Every row gives one point. Any point is a mix of the corners, with weights that add up to 1. It lies inside the corners' shape when no weight is negative. Is each point inside? If not, which corners have a negative weight?

Corners:
(1): [-19  26  48]
(2): [  8  54 -37]
(3): [ 36 -30  -4]
(4): [ 16 -60  -9]
Points:
[ 5 21 19] -> outside (4)
[  7 -31   6] -> inside
[ 5 -6  5] -> inside
[-11  17  18] -> outside (3)
[ 30 -20  -6] -> inside

Corners:
(1): [-32   5  16  34 -49  42  48  45]
(2): [ 19  -2  18  44 -18   9  12   4]
(3): [ 18  16  17  -8  14  10 -28   6]
(4): [ 28 -21 -16   8  11  -2 -12   2]
(5): [ 15   7 -18   5  50  15 -11 -34]
(6): [ 20   3 -11   0  31 -19  19  -3]
(7): [ 25  26 -31 -24  14   1 -18 -18]
(8): [-55 -11 -20  60 -45 -26  18  55]
(9): [ -3 -11 -21 -20  25  -3  -3 -26]
Points:
[  3  -1 -11  12  10  -8   6   6] -> inside
[ -9  16  10  31 -27  21  10  23] -> outside (4, 6, 9)
[ 16  10 -18  -5  20   5 -10 -14] -> inside
[16 -3  2 24 -5  5  4  1] -> inside
[ 21   0   1  18   4   1 -16 -10] -> outside (1, 6)
[ -5  -8 -16   1   9  -4   1  -5] -> inside
[ 23 -11  -8 -12  40   4  -2 -16] -> outside (2, 7, 8)
[  2  -4 -12  18  -3   3   9   3] -> outside (3)
[-14  10  -1   4 -13   6   5  21] -> outside (2, 4, 5)

Corners:
(1): [-37 -11  -3 -28  -6  37  19  11   2 -19  26 -13]
(2): [  8  -9   4  17  22  13  23 -22 -30   1   7 -35]
(3): [ -3 -10 -35  32   2  45  22  26 -19 -11 -19 -30]
(4): [ 17  19  -9   2  12  26 -19   4 -29  21  -4  10]
(5): [ 14   7 -33  -6 -22 -17   7  35  11 -12   7  21]
(6): [ -9  17 -27   9  -4  -9   4  11   9   1 -10  22]
(7): [  6 -16  -8  -4  28  22 -10 -15 -12   9  17  -5]
(8): [ 20  13  -4  29  14  42 -19  30   0  20 -14 -21]
(9): [  8  24 -12  -5  10  13 -29 -22 -17  -7  17  10]
(10): [-17  17 -60   4 -43 -37 -25  38   7  16  30  50]
(11): [ -6  -7 -14  35   6  18   8  -9 -43   0  17  20]
(12): [ 14 -15 -21   4 -33  47 -18  17  -7  13 -12 -11]
(13): [-15  29 -27 -16 -17 -31 -28  50  23 -14 -11  20]
Points:
[ -1  -2 -18   4  -2  19   3   1 -16   0  10   3] -> outside (8, 13)
[  8  -2  -8   3   8  29   0   6 -16  -2   1 -11] -> outside (6, 10)
[-11  -2 -36   4 -21   5  -9  36   3   0  10  12] -> outside (2, 4, 6, 9)
[ -3   0 -21   9 -14  26  -7   9 -13   9   8  -2] -> outside (5, 7, 13)
[ -2   1  -7  -8  -1  18  -5  -1 -12  -3   7   2] -> outside (3, 8, 10)
[  2  12 -18   7   2  10  -9   6 -10   2   2   9] -> inside
[-17  15 -16 -20 -11  -4 -23  14  18  -3  16   8] -> outside (3, 4, 5, 11)
[  1   8 -20 -12 -22  26  -9  34  10  -6 -12  -5] -> outside (2, 7, 10, 11)
[  3  -5 -12   2   0  18  -4   8  -7   7   5  -3] -> outside (3, 9)

Corners:
(1): [-23  45  23  15 -27   5  35  16   0  13 -11  -5   9  11  -5   0  -1  15
   5   8]
(2): [ -9 -12   6  -7  50 -10  49 -28  25 -11  -2  31  -1   1   3  13 -18   2
  12  40]
(3): [  3   5   3  25 -30  11  -4  34  -7   7 -25 -35  12 -15   3   5 -15   0
  10 -28]
(4): [-11  19  10  15  -8  -4  10 -18  -5   9   2   5  10 -32   1  10  -3  -1
  14 -21]
(5): [ 20 -24 -10 -15 -40  19   8  14 -27   0  14  -6   7  23   4  15  16  24
  18 -17]
(6): [-14   0 -14  -2  -5 -34 -34   1  -5  -4  12 -33 -37  14  18  11  -6   6
   9 -54]
(7): [-35 -13  17  -4 -32   0   3  41  15   7  -6   5   1   4 -24 -27  12  35
 -16 -16]
(8): [  0  -4   6 -17 -17 -11  15   1  15  15  -5 -22 -43   4 -11 -15  43  21
  10 -17]
(9): [ -9  23  50 -30   8 -15 -36   4  -7  25 -18   7 -26 -14  31 -13  31  10
  10  -1]
(10): [-23  -4  17   1  12 -35 -20  13 -20 -29 -33  27  -3  22   0 -20  -4   5
 -17  11]
(11): [ 22   1  18   5  20  -6 -14  16  23 -12  40   0 -34 -10   9 -11  12 -19
  33 -19]
(12): [  3 -24   6  32  49  -1  24  27  -2  -8  49 -32   2 -16 -32  -8   7 -10
  -4  -5]
(13): [  7   7   7  23 -22  52  16 -19  21   5 -19 -17  -6  -2  -1  14   3  -5
  24  -4]
(14): [ -9 -12 -31 -28 -26  -1  12   6   0  -1  14  11   4   1  20   4  -6  27
  11  39]
(15): [ 26  17  19 -12   7   4  -3 -19  13   9  23 -22 -13 -16  32  16 -27 -22
  16  18]
(16): [ 10   9   6  18  23   5  12 -11   9  21  18   2 -18  -6  12 -12 -18 -30
  17  16]
(17): [ 21   2 -31 -20   1   9 -20 -11  -7  21   8  -2  -6 -14  -2  10 -25  16
  26  40]
(18): [-22   6  11 -12  21 -30   6  -3   1   7   7 -19  -5 -30  -5 -29  -3 -20
  20  -6]
(19): [  3  36 -26  37  19  26  48  -6  14  -7 -10 -13   1  -1 -44  18 -13 -35
   3 -18]
(20): [ 12  -6  -1  39   0   2  -7 -10  12  -6  -3 -19  51 -10  36 -25 -22  25
   7 -45]
(21): [ -7  -5  -5  16  41  11   7  27 -17 -36  18  -2 -47  13 -23 -24 -60  -5
 -30   4]
Points:
[  0  12  11  20  -8   4  18  -1  17   3   4 -25   8 -11  -3   2   8  -4
  18 -34] -> outside (9, 10, 14, 16, 17, 21)
[ -2   7   2   5  -5   5   7  -5   3   4   3  -4  -2 -11   4   3  -5   1
  13  -2] -> inside
[  0   8   2   5   7  -1   6   9   2  -2   6  -5  -5  -1   1  -4 -12  -3
   7   1] -> outside (4, 8, 13)
[-1  1  5  0 -2 -2  2  4  1 -1  3 -7 -4 -3  4 -3 -3  7  8 -6] -> outside (16)
[ -3   7   7  10  11   3   8   4   4  -2  -1   0  -1 -10  -2  -7 -15  -6
   7   8] -> outside (5, 6, 8)
[ -8   8  12   5 -11   7  15   6   8  -3  -9   1   0  -1   0  -5  -3   7
   5  -7] -> outside (6, 12, 16, 17)
